Rows are points. The points of each table are mixes of a few directions, plus a little noise. Count the directions of each table, and those that both share. Where both have some left over, give the other angles between the two spaces (their principal angles), to ten degrees, smallest first.
In the rows, 128 means zero.

First:
[[ 87  98]
 [177 163]
 [ 70  86]
 [167 156]
 [139 136]]
Second, 4 rows:
[[127 119]
 [133 185]
 [132 161]
 [121  45]]
Directions: first 1, second 1, shared 0; angles 50

First:
[[116  76 111  90]
 [ 78 159 150 133]
 [ 83  97 126  92]
 [207 184 133 191]
 [120 169 146 153]
 [163  81 102 108]]
Second (5 x 4):
[[118 120 114 148]
 [121 122 118 142]
 [173 165 193  35]
 [135 134 139 113]
 [ 93  99  76 202]]
Directions: first 2, second 1, shared 0; angles 90

First:
[[103 135 105 129 143 119 100 134]
 [ 83 138  88 130 153 113  81 138]
 [ 99 135 101 130 145 118  97 135]
 [147 124 145 127 117 135 148 123]
 [ 67 142  74 132 162 107  65 142]
 [234 103 224 123  67 165 240 103]
 [190 113 185 126  92 150 194 113]
 [ 89 138  91 130 151 113  85 138]
 [117 131 118 129 133 123 116 132]
 [152 123 149 127 114 137 153 122]]
Second (7 x 8):
[[126 146  94 140 125 109 133 113]
 [169 137 131 137 101 123 179 103]
 [ 84 143  81 133 152 108  84 134]
 [205  81 249 107  90 184 199 134]
 [ 88 118 128 118 155 134  78 154]
 [ 89 124 117 121 154 128  81 149]
 [135 147  96 141 119 109 142 110]]
Directions: first 1, second 2, shared 1

First, 9 rows:
[[123 128 131 134 132 129 132 139 131 129 136]
 [167 133 103  72  93 115  90  13 103 126  55]
 [137 130 122 114 119 124 118  99 122 128 110]
 [110 126 140 155 145 134 146 182 140 129 162]
 [117 127 135 145 139 132 139 162 136 128 150]
 [ 87 123 154 188 165 141 168 249 155 130 205]
 [128 128 128 128 128 127 128 128 128 128 128]
 [129 128 127 126 127 128 127 124 126 128 126]
 [152 131 113  92 106 120 104  56 113 126  82]]
Second (10 x 11):
[[121 125 165 115 118 100 164  99 116 103 167]
 [142 112  90 145 179  77 141 108  86 131 141]
 [125 140 163 132 142  83 183  92  85 109 194]
 [157  90 104 132 154 101 129 141 130 122 161]
 [135 143 135 142 119 203 104 120 172 139  86]
 [123 157 128 140 106 168 103 174 134 156  94]
 [111 122 112 114 114 129 107 125 135 129  72]
 [150 118 152 138 100 163 119 162 152 133  92]
 [133 107  76 128 134 130  84 165 139 147  77]
 [ 84 166 152  94 112 126 145  95 129 111 196]]
Directions: first 1, second 6, shared 0; angles 40

First:
[[120 115 115 119 139 145 108 138 117  90 135 116 152 103]
 [116 147 100 147 129 120  91 141  93 132 124 110 160 143]
 [153 149 169 137 104  94 188 100 168 210 116 159  62 177]
 [163 114 200 106 111 119 226  88 210 178 125 176  34 138]
 [115 141  99 142 132 125  89 142  94 120 126 111 162 134]
 [108 147  82 150 134 124  67 151  73 114 126  99 184 138]
 [151 159 164 146 101  86 182 101 159 221 113 158  65 189]
 [125  86 136  95 145 167 132 131 146  61 143 127 135  70]
 [112 155  87 155 129 115  77 146  77 135 122 105 172 152]
 [141  76 168  83 139 166 176 114 184  78 142 148  93  70]
 [106 120  87 127 146 150  71 153  86  69 135  98 188  98]]
Second:
[[110 148 132 114 117 128 112 145  54 143 127 122 199 122]
 [118 160 105 112 105 107 133 156  18 143  89 137 249 165]
 [126 118 134 134 132 138 121 129 157 130 147 120  94 119]
 [104 154 183  98 137 132 108  95  46 144 133 141 188  50]
 [129  97 136 152 137 145 127 130 207 167 154 130  20 136]
 [153 101  86 149 128 139 126 148 234  54 158  83  64 153]
 [133 114 140 137 139 131 135 111 171 142 132 140  70 122]
 [150 133 107 127 129 104 161 111 137 101  84 151 141 157]]
Directions: first 2, second 4, shared 0; angles 30, 40

First:
[[105  74  94 108 130  83 151 214 108 115 139 131 124 147 141  79 172 131
   54  57]
 [123 113  99 137 138  91 108 184 132 127 148 131 122 140 144  58 146  99
  124  96]
 [ 70 168  93 139 103 129 108 100 127 139 109  90 148 130 142 117 128 157
  178 154]
 [ 63 186  68 142 101 124 110  81 143 120 122  94 141 123 140 132 130 146
  189 169]
 [ 97  90  87 111 142 104 142 213 107 138 146 134 144 125 124  63 171 130
   89 114]
 [179 132 155 111 125 159 159  53 136  83 130 158 111 107 103 245 112 130
  100 146]
 [206 131 171 112 141 181 132  53 122 105 134 172 133  82  90 230 104 123
  126 185]
 [194 122 249 122 151 204 159  82 126 171 104 144 126 115  89 200  79 140
  129 178]
 [ 58 203 114 158  86 126 127  52 164 129  96  68 114 160 156 157 101 154
  195 134]
 [138 115 131 143 157 101 138 192 155 142 160 143 103 142 126  65 133  77
  120 109]
 [175  75 148 126 135 104  72 184  89 138 121 142 140 136 153  63 135 119
  105  65]]
Second, 11 rows:
[[145 113 144 131 142 107 137 188 138 148 140 113 107 163 138  79 145 103
  105  85]
 [236 168 165 142 167 150 138 127 132 172 155  72 185 199 123 148  87 111
  100 141]
 [179 200 128 123  96 104  66  96 169  68 144  91  76 150 153 144 150  59
  132  79]
 [ 98 136  96 104 144 124 176 183 157 116 168 138  96 107  95 114 187  95
  103 159]
 [111 127 136 107  98 109 110 107 145  51 120 154  97 104 127 159 117  99
   60  68]
 [ 87 117 115 141 113 151 137  33 105 120  91 156 160  96 125 198  75 191
  160 165]
 [130  99 135 143 165 157 177 127 100 189 122 128 187 140 113 135  92 178
  135 178]
 [145 113 158 127 112 137  91  81 102 107  94 142 163 119 136 160  71 146
   99  99]
 [133 168  92  98 129 156  75 156 115 142 154 123 137  69 102  89 208 110
  192 221]
 [ 86 136  98 118 112  99 133 166 159  98 145 137  59 112 134  96 193  93
  143 108]
 [ 61  31 137 172 138 116 166 140  82 201  72 152 142 147 159  85  85 219
  181 105]]
Directions: first 6, second 6, shared 3; angles 40, 50, 60

First:
[[197 155  77 171 115 207  39 161 166  90 181 160 131  75 154 164 140  46
  113  95  75 174 120 120]
 [178 153  94 148 108 187  92 127 159 109 157 127 105  75 140 145 116  57
  109  96  85 161 144 120]
 [104 118 155 115 122  91 168 112 113 132  84 130 111 136 115  97  99 144
  120 128 124  97 163 101]
 [105 119 143 120 127  92 144 125 113 128  98 145 127 149 121 102 115 150
  124 134 127 102 145 113]
 [ 96 109 179 121 154 112 176 136 109 146 114  89 137 143 127 142 141 189
  155 149 179 104 116 123]
 [102 110 143 130 145  91 120 149 110 126 113 154 159 167 127 120 146 174
  138 150 145 109 113 129]
 [189 166  29 134  89 180  41 111 172 111 190 162 125 103 131 128 133  24
   94 101  66 197 107 175]
 [102 114 161 125 139  97 156 134 111 133  97 127 134 144 125 119 124 168
  139 140 146 100 137 110]
 [ 96 111 176 116 154 118 185 126 108 159 127  69 137 144 124 148 150 193
  160 150 194 117 104 145]
 [110 124 130 103 122 101 160 102 121 147 114 114 120 146 112 108 119 140
  125 136 140 124 127 148]]
Second:
[[136 154 108 139 144 110  94 116 121 119 154 139 145 143 141 122 143 131
  126 125 106 141 128 130]
 [122 156 170 108 229 145 249  78  58 199 125  29 197 108 135 186 118 153
  159 158 238 167 131 153]
 [ 97 111 124 108 101  74 124 118 134 128 111 152 112 173 109  83 130 157
  121 137 115 103 122 140]
 [100  95 156  98 116 120 190 125 123 153  89 109 114 133 104 121 110 147
  134 145 166 108 125 138]
 [180 159 100 176 132 183  55 155 147  90 173 148 133  86 162 159 142  80
  120  98  81 154 135 102]
 [168 141 118 160 130 188  93 155 144 105 150 132 126  80 151 164 130  86
  126 106 106 148 134 105]
 [132 129 111 138 105 117  82 138 145 105 137 160 115 140 131 108 136 122
  118 118  90 121 126 122]
 [ 89  71 163  88  90 114 196 133 136 151  70 119  92 139  90 108 103 150
  130 145 163  90 124 137]
 [129 133 102 137 104 103  72 133 145 102 141 166 116 149 132 100 141 127
  116 119  82 120 125 125]]
Directions: first 4, second 3, shared 1; angles 30, 60

First, 11 rows:
[[148 104 152  75 149 126 137 120 154  68 159 120  32  95 111  69 139  79
  102 115 130  97 159  55 249 117 177 142  86 180  92 143]
 [177 125 127 128  78 133 108 164 137 165 164 160 159 139 163 151 177 119
  103 113 126 125 114 133 131 149 103 148 154 127 149 141]
 [149 116 135 140 122 125 119 156 119 155 115 118 138 140 147 142 137 130
  143 116 131 131 123 138 113 142 123 137 145 104 147 133]
 [120 160 114 139 101 137 129 109 128 132 148 162 162 130 120 146 141 141
  104 141 126 132 118 146  93 115 110 124 136 131 121 136]
 [136 148 149 142 137 129 140 109 115 105 111 124  86 120  96 119 129 124
  125 131 144 115 140 114 119  96 167 138 121 114 100 167]
 [115  96 112 112 138 121 119 151 137 148 129 112 157 137 160 129 113 129
  147 123 113 142 121 138 144 164  98 116 130 138 158  82]
 [139 100 114 117 113 124 110 165 138 164 143 129 170 142 172 141 138 127
  134 116 114 140 115 141 138 169  89 126 143 133 164  95]
 [155  94 131 128 123 120 111 176 128 165 122 111 144 144 168 139 138 123
  149 108 124 133 120 134 137 164 111 137 145 113 162 113]
 [177 195 166 199  93 140 136 110  84 137  94 153 104 135  80 162 166 143
  113 131 170 108 127 142  29  65 179 164 160  55  92 238]
 [ 39 139 104 103 185 126 157  60 137  64 115 110 110 104  83  91  59 140
  138 162 115 138 142 122 144 104 138  85  82 170  97  83]
 [ 53 131 101 122 169 124 143  90 128 105 105 109 149 123 110 119  68 153
  152 154 114 149 128 147 108 124 114  90 107 143 125  77]]
Second (9 x 32):
[[129 163 132 148 116 136 136 103 118 118 126 147 123 125 100 136 136 136
  111 139 139 123 127 134  93  97 142 133 131 116 105 162]
 [128 184 135 160 109 140 141  87 112 111 125 159 120 122  84 141 140 141
  102 146 146 119 128 136  73  78 152 136 132 110  92 182]
 [129 189 136 162 107 141 142  84 110 109 124 161 120 122  80 141 141 143
  100 148 147 118 128 137  68  74 154 136 133 108  89 185]
 [127  44 117  81 157 109 108 190 153 154 133  81 140 137 196 109 109 107
  167 101 101 142 127 116 211 204  93 117 121 156 182  47]
 [128 155 131 143 119 134 134 109 120 119 126 143 124 125 106 134 135 135
  116 137 136 124 128 132 101 105 139 132 130 119 112 154]
 [127  93 123 107 140 121 120 154 139 139 130 108 133 132 156 120 120 119
  144 117 117 134 128 123 163 159 114 123 126 140 151  95]
 [128  66 120  93 149 115 114 173 146 147 131  94 136 134 177 114 114 114
  156 108 109 138 128 120 189 183 102 120 123 148 167  70]
 [127  58 119  88 152 113 111 180 149 149 132  90 138 135 184 112 112 111
  160 106 106 140 128 118 198 191  98 118 122 151 173  61]
 [129 202 138 170 104 144 145  73 106 106 124 168 119 120  69 144 144 146
   94 152 151 116 129 139  56  62 159 138 134 103  81 198]]
Directions: first 4, second 1, shared 1
